Each row of a before or after table is a point. One or more steps were done to the points. Then noise was added and the rows were shuffled. The steps act on how far a point lies along the listed directions, d1 being the first. Write out the steps. A step turns or swaps two directions, mirrors them in a line or flattens them onto one, adds a multiple of one to another, or multiplies one. Angles are multiples of 10 degrees, from the lower direction toward the higher: turns from -170 to 170, lines from 10 to 170 but not 90. Use the fewest steps. Two steps may share a direction if one is a turn and the other turns, adds or multiplies; they go together, in the order done. Otherwise the lowest direction goes first.
(in the rows, 100 means zero)

Directions:
(1): [58, 106]
(2): [106, 142]
Before (13 x 2)
[[107, 136],
[89, 122],
[117, 120],
[125, 130],
[92, 106],
[55, 80],
[51, 92],
[72, 117],
[89, 141],
[110, 110],
[23, 71],
[86, 120],
[103, 70]]
After (13 x 2)
[[73, 120],
[49, 88],
[118, 126],
[86, 124],
[21, 60],
[109, 147],
[125, 142],
[101, 62],
[109, 115],
[91, 153],
[53, 71],
[90, 126],
[90, 108]]
Steps: multiply d2 by 1.3

Directions:
(1): [105, 100, 120, 55, 70, 74, 44, 88]
(2): [59, 139, 69, 95, 73, 143, 87, 81]
(3): [123, 82, 43, 122, 65, 68, 103, 79]
Before (11 x 8)
[[76, 114, 69, 126, 116, 135, 140, 98],
[78, 78, 71, 111, 82, 102, 84, 102],
[124, 66, 160, 64, 150, 70, 82, 127],
[71, 111, 130, 102, 149, 141, 123, 131],
[92, 75, 132, 91, 102, 96, 103, 117],
[84, 94, 106, 99, 112, 134, 113, 91],
[132, 98, 148, 80, 142, 90, 141, 113],
[102, 126, 66, 112, 72, 111, 105, 95],
[183, 52, 60, 66, 35, 27, 72, 72],
[95, 56, 38, 140, 131, 101, 158, 99],
[55, 145, 108, 68, 106, 161, 66, 98]]
After (11 x 8)
[[67, 133, 117, 70, 113, 149, 69, 104],
[80, 74, 74, 111, 86, 99, 87, 103],
[173, 59, 54, 65, 32, 33, 71, 68],
[95, 57, 38, 141, 130, 103, 157, 97],
[111, 76, 152, 63, 143, 83, 80, 121],
[89, 78, 129, 90, 101, 99, 102, 114],
[73, 109, 131, 102, 150, 142, 122, 131],
[107, 122, 70, 111, 76, 108, 107, 98],
[125, 106, 143, 78, 136, 102, 136, 109],
[86, 92, 109, 100, 111, 130, 112, 92],
[80, 111, 74, 127, 117, 130, 142, 102]]
Steps: multiply d2 by 0.7

Directions:
(1): [124, 68, 113, 108, 109, 123, 84, 25, 62, 126, 109, 81]
(2): [125, 116, 91, 80, 126, 90, 37, 71, 130, 55, 89, 131]
Before (10 x 12)
[[97, 98, 122, 108, 93, 92, 119, 112, 87, 117, 115, 81],
[126, 92, 110, 97, 99, 123, 71, 41, 74, 122, 88, 91],
[93, 132, 84, 90, 113, 72, 75, 105, 131, 72, 91, 140],
[77, 76, 120, 122, 72, 108, 187, 152, 75, 142, 107, 72],
[134, 74, 117, 82, 122, 122, 57, 18, 100, 72, 100, 117],
[67, 73, 115, 111, 65, 115, 166, 104, 64, 161, 117, 50],
[57, 119, 89, 115, 67, 88, 145, 195, 148, 107, 110, 102],
[64, 110, 118, 117, 86, 113, 137, 148, 98, 113, 98, 90],
[68, 127, 96, 100, 83, 91, 139, 186, 111, 116, 83, 96],
[102, 110, 85, 80, 98, 92, 90, 124, 127, 87, 98, 129]]
After (10 x 12)
[[110, 117, 114, 91, 107, 80, 80, 111, 116, 80, 105, 107],
[76, 122, 99, 101, 72, 100, 135, 158, 102, 119, 82, 95],
[106, 118, 112, 96, 123, 111, 50, 78, 120, 67, 89, 123],
[97, 81, 107, 115, 101, 105, 110, 48, 62, 137, 111, 93],
[115, 77, 99, 92, 98, 117, 95, 66, 82, 124, 109, 102],
[67, 79, 120, 106, 69, 114, 181, 146, 88, 123, 109, 84],
[129, 122, 97, 75, 128, 79, 45, 105, 154, 32, 79, 149],
[137, 109, 99, 80, 133, 107, 27, 46, 104, 85, 80, 116],
[91, 141, 83, 66, 107, 71, 58, 128, 166, 43, 86, 133],
[138, 90, 97, 96, 123, 112, 17, 19, 130, 80, 107, 119]]
Steps: turn d1 and d2 by -150 degrees

Directions:
(1): [86, 115, 89, 79, 109, 97, 150, 83, 107, 118, 97, 81, 35, 47, 87, 104, 106, 66, 70, 61, 121, 108, 106, 45]
(2): [87, 66, 124, 78, 90, 118, 90, 40, 64, 91, 102, 104, 97, 155, 139, 109, 98, 97, 88, 70, 161, 141, 93, 96]
(3): [132, 69, 114, 73, 65, 101, 133, 125, 84, 119, 117, 119, 129, 122, 42, 120, 139, 55, 132, 54, 93, 95, 102, 108]
(4): [89, 114, 129, 103, 102, 89, 58, 96, 103, 106, 155, 102, 77, 93, 124, 117, 83, 5, 93, 120, 96, 77, 93, 133]
Before (10 x 24)
[[77, 91, 97, 102, 108, 107, 88, 64, 100, 87, 109, 90, 75, 97, 144, 103, 84, 85, 81, 107, 127, 124, 96, 86],
[96, 99, 99, 95, 104, 87, 99, 116, 100, 108, 106, 100, 106, 103, 80, 93, 116, 91, 101, 98, 83, 89, 100, 91],
[85, 134, 102, 111, 107, 94, 92, 120, 129, 106, 129, 89, 68, 52, 103, 96, 84, 46, 86, 122, 79, 59, 93, 102],
[119, 109, 95, 90, 88, 76, 132, 128, 118, 116, 118, 93, 74, 60, 58, 107, 122, 27, 104, 86, 67, 81, 105, 89],
[85, 107, 124, 97, 113, 105, 47, 67, 89, 88, 124, 96, 94, 120, 146, 104, 66, 80, 77, 120, 126, 98, 99, 118],
[111, 108, 123, 93, 97, 91, 82, 127, 101, 116, 141, 114, 120, 112, 78, 116, 114, 49, 121, 97, 92, 74, 96, 131],
[103, 131, 97, 93, 99, 93, 99, 102, 107, 114, 125, 90, 77, 49, 102, 96, 91, 42, 82, 97, 91, 84, 103, 93],
[85, 130, 89, 107, 102, 95, 98, 118, 113, 103, 105, 98, 86, 72, 87, 88, 95, 93, 87, 106, 76, 79, 99, 95],
[99, 74, 114, 67, 82, 98, 110, 91, 87, 104, 105, 103, 110, 126, 92, 99, 111, 78, 102, 68, 130, 119, 98, 99],
[86, 97, 120, 95, 94, 93, 70, 72, 92, 92, 112, 94, 98, 115, 116, 110, 94, 77, 79, 100, 118, 104, 104, 128]]
After (10 x 24)
[[85, 129, 88, 107, 102, 96, 101, 118, 113, 103, 102, 98, 87, 72, 85, 87, 97, 99, 88, 105, 75, 80, 100, 93],
[102, 131, 97, 92, 99, 94, 100, 102, 107, 115, 124, 90, 78, 49, 101, 96, 91, 42, 82, 97, 91, 84, 103, 93],
[86, 104, 118, 97, 114, 108, 55, 68, 88, 87, 112, 96, 99, 121, 141, 100, 70, 98, 79, 115, 126, 101, 100, 112],
[79, 88, 92, 102, 107, 109, 96, 66, 99, 86, 100, 89, 80, 98, 139, 100, 88, 102, 82, 103, 128, 128, 97, 81],
[118, 113, 103, 91, 88, 74, 122, 127, 120, 117, 130, 94, 70, 58, 64, 111, 119, 5, 102, 92, 65, 75, 103, 97],
[85, 133, 100, 110, 106, 94, 96, 121, 129, 105, 124, 88, 69, 51, 101, 95, 87, 55, 87, 120, 80, 61, 94, 100],
[97, 77, 118, 68, 83, 96, 102, 90, 87, 105, 115, 104, 105, 124, 97, 102, 109, 61, 101, 71, 130, 115, 96, 105],
[85, 96, 119, 94, 94, 92, 72, 71, 93, 91, 110, 93, 99, 115, 115, 109, 96, 81, 79, 100, 117, 105, 103, 127],
[95, 101, 101, 96, 105, 86, 95, 116, 99, 107, 110, 100, 105, 102, 82, 94, 116, 84, 101, 100, 83, 89, 100, 93],
[109, 111, 129, 94, 97, 87, 72, 126, 101, 118, 153, 113, 114, 110, 82, 121, 109, 27, 120, 102, 92, 69, 94, 139]]
Steps: add 0.5 times d3 to d4
